Rows are points. The ring and each string are closed loops that go straight from each point to the next, and from the last back to the first. Before rounding, they use only three directions, however many columns there are. Count how often each string passes through the ring. Passing back the other way cancels.

Ring:
0:   1   2 -31
1:   3  16 -20
2:  -3  28   1
3: -14  29  20
4: -29  22  33
5: -42  14  27
6: -44   9   8
7: -39   5  -7
8: -23  -5 -28
9:  -8  -7 -34
String, 23 rows:
0: -28 -21 -22
1: -21 -15 -48
2: -14   7 -42
3:  -8  14 -46
4:   8  -4 -58
5:   8 -16 -34
6:  -6 -12  -8
7: -13  14  -8
8:  -6  30 -14
9:   3  48 -11
10:   3  51   6
11:  -8  54  12
12: -15  30  38
13: -23   4  41
14: -27  -7  37
15: -45  19  60
16: -46   8  47
17: -43  -4  34
18: -24   7   3
19: -31  19   0
20: -26   5   0
21: -28  18  -9
22: -27  -7  -6
Times through: 1

Ring (9 x 6):
0:  29 -18  13  -1 -21  27
1:  40  -1   1 -12 -17  16
2:  34  18 -10 -16  -7   2
3:  15  27  -8 -15   1 -13
4: -14  22   7  -8   7 -24
5: -31  10  14   4   6 -16
6: -30  -3  12  15   1   6
7: -17 -13  11  17  -6  20
8:   4 -20  13  11 -15  28
String, 23 rows:
0:  11   1  -1   1  -8  15
1:  18 -24  30  -3 -21  16
2:  16 -38  38   4 -26  26
3:   5 -28   7  21 -17  46
4:  -4 -36  30  16 -19  32
5:  -5 -24  27  10 -14  19
6:  -2 -11  16   5 -10  12
7:   1   2   0   5  -5  12
8:  -2 -23  29   6 -15  14
9:   0 -39  28  18 -21  38
10:   9 -24   8  16 -17  40
11:  17 -16  -1  12 -16  39
12:  31 -22   6   5 -22  39
13:  25  -3  -9   3 -13  30
14:  17   0   0  -1 -10  15
15:  37 -18  30 -16 -23   8
16:  60 -13  15 -20 -27  18
17:  55   0  -6 -14 -20  23
18:  33   9 -17  -4 -10  22
19:  22   0   6  -7 -11  10
20:  21   5  -8  -2  -9  17
21:  52  -9  -6  -7 -22  35
22:  27   0 -12   2 -12  29
Times through: 2

Ring:
0: -16 -23  13 -10  -6  10 -11 -15
1: -10   8  15 -10  -7  -2   3 -18
2:   0  28  10  -2  -5 -12   8 -10
3:   9  35   1   8  -2 -18   7   2
4:  15  31  -7  17   0 -18   2  13
5:  13  17 -11  18  -2 -11  -2  17
6:   6   1  -9  14  -4  -2  -5  14
7:  -4 -22  -3   6  -6   9 -11   7
8: -11 -37   2   0  -6  15 -17  -1
9: -16 -36  10  -7  -5  15 -17 -11
String (32 x 8):
0:   4  13  -1   7  -4  -7   0   4
1:  14  15  -9  18   4 -14  -8  15
2:  25  38 -15  27   9 -28  -4  23
3:  22  58  -6  19   2 -31  11  12
4:   8  52   6   3  -7 -21  18  -4
5:   0  26   8  -2  -8  -9  10  -8
6:  -1   5   4   2  -4  -3  -3  -2
7:  -7  18  13  -8 -10  -4  10 -15
8:  -7   8  11  -6  -8  -1   4 -11
9:  -3  -8   4   2  -1   0 -11  -3
10: -13 -20  13  -8  -2   6 -13 -15
11: -22 -35  19 -16  -4  15 -16 -23
12: -23 -25  20 -19 -11  15  -6 -25
13: -15  -7  14 -12 -11   8   1 -16
14:  -9 -10   8  -4  -6   5  -6  -8
15:  -6 -22   4   1   0   5 -17  -2
16: -17 -40  12  -9  -1  14 -22 -14
17: -21 -31  18 -15  -5  13 -14 -22
18: -19 -10  21 -18 -10   8  -1 -25
19: -12   4  15 -11 -10   2   4 -18
20: -10  14  15 -11 -12  -1  10 -18
21:  -8  29  20 -13 -10  -8  15 -23
22:  -2  49  18 -10  -9 -17  21 -20
23:   3  42  10  -2  -7 -17  16 -10
24:   1  23   5   1  -7  -9   7  -4
25:   3  11   1   6  -3  -7  -1   2
26:  16  22  -9  19   5 -18  -6  16
27:  27  36 -18  30   9 -27  -5  27
28:  23  45 -13  23   1 -25   6  20
29:  10  33  -3  11  -6 -14  10   8
30:   4  18   0   6  -6  -8   5   2
31:   5  24   0   6  -7  -9   8   2
Times through: 4
String, 31 rows:
0:   0   5   1   4  -6  -2  -1   2
1:  10  28  -6  12  -7 -11   9  10
2:  21  36 -14  23   0 -21   3  22
3:  30  40 -20  32   9 -29  -4  30
4:  15  21  -9  19   4 -17  -6  15
5:   3  13   1   6  -4  -7   0   2
6:   1   9   2   5  -4  -5  -1   1
7:   5  29   3   4  -6 -12   9  -1
8:  13  52   0   9  -4 -23  16   3
9:  22  53  -8  20   3 -30   8  14
10:  24  35 -14  26   8 -26  -5  22
11:  11  11  -7  16   3 -12  -8  13
12:   1  10   2   4  -6  -4   1   0
13:   7  28  -2   8  -8 -11  10   6
14:  16  20 -14  21  -2 -12   0  21
15:  14   7 -16  22  -3  -6  -5  24
16:   7 -14 -12  17   0   0 -15  18
17:   1 -14  -5   9  -2   2 -13   9
18:  -5  -9   2   2  -7   5  -5   0
19: -11 -17   5  -4 -12  12  -2  -5
20: -15 -51   1  -2  -8  23 -20   0
21: -11 -60  -3   4   0  21 -32   6
22:  -7 -41  -2   6   1  12 -26   5
23:  -3 -10   2   3  -4   2  -9   1
24:  -3 -16   0   5  -2   4 -13   2
25: -10 -13   6  -4 -10   8  -3  -6
26: -12 -26   4  -3 -10  14  -8  -3
27: -10 -39  -2   2  -9  18 -15   5
28:  -3 -31  -8   9  -6  13 -15  12
29:   4 -19 -11  15  -2   4 -15  17
30:   4  -4  -6  11  -2  -2  -9  11
Times through: 5
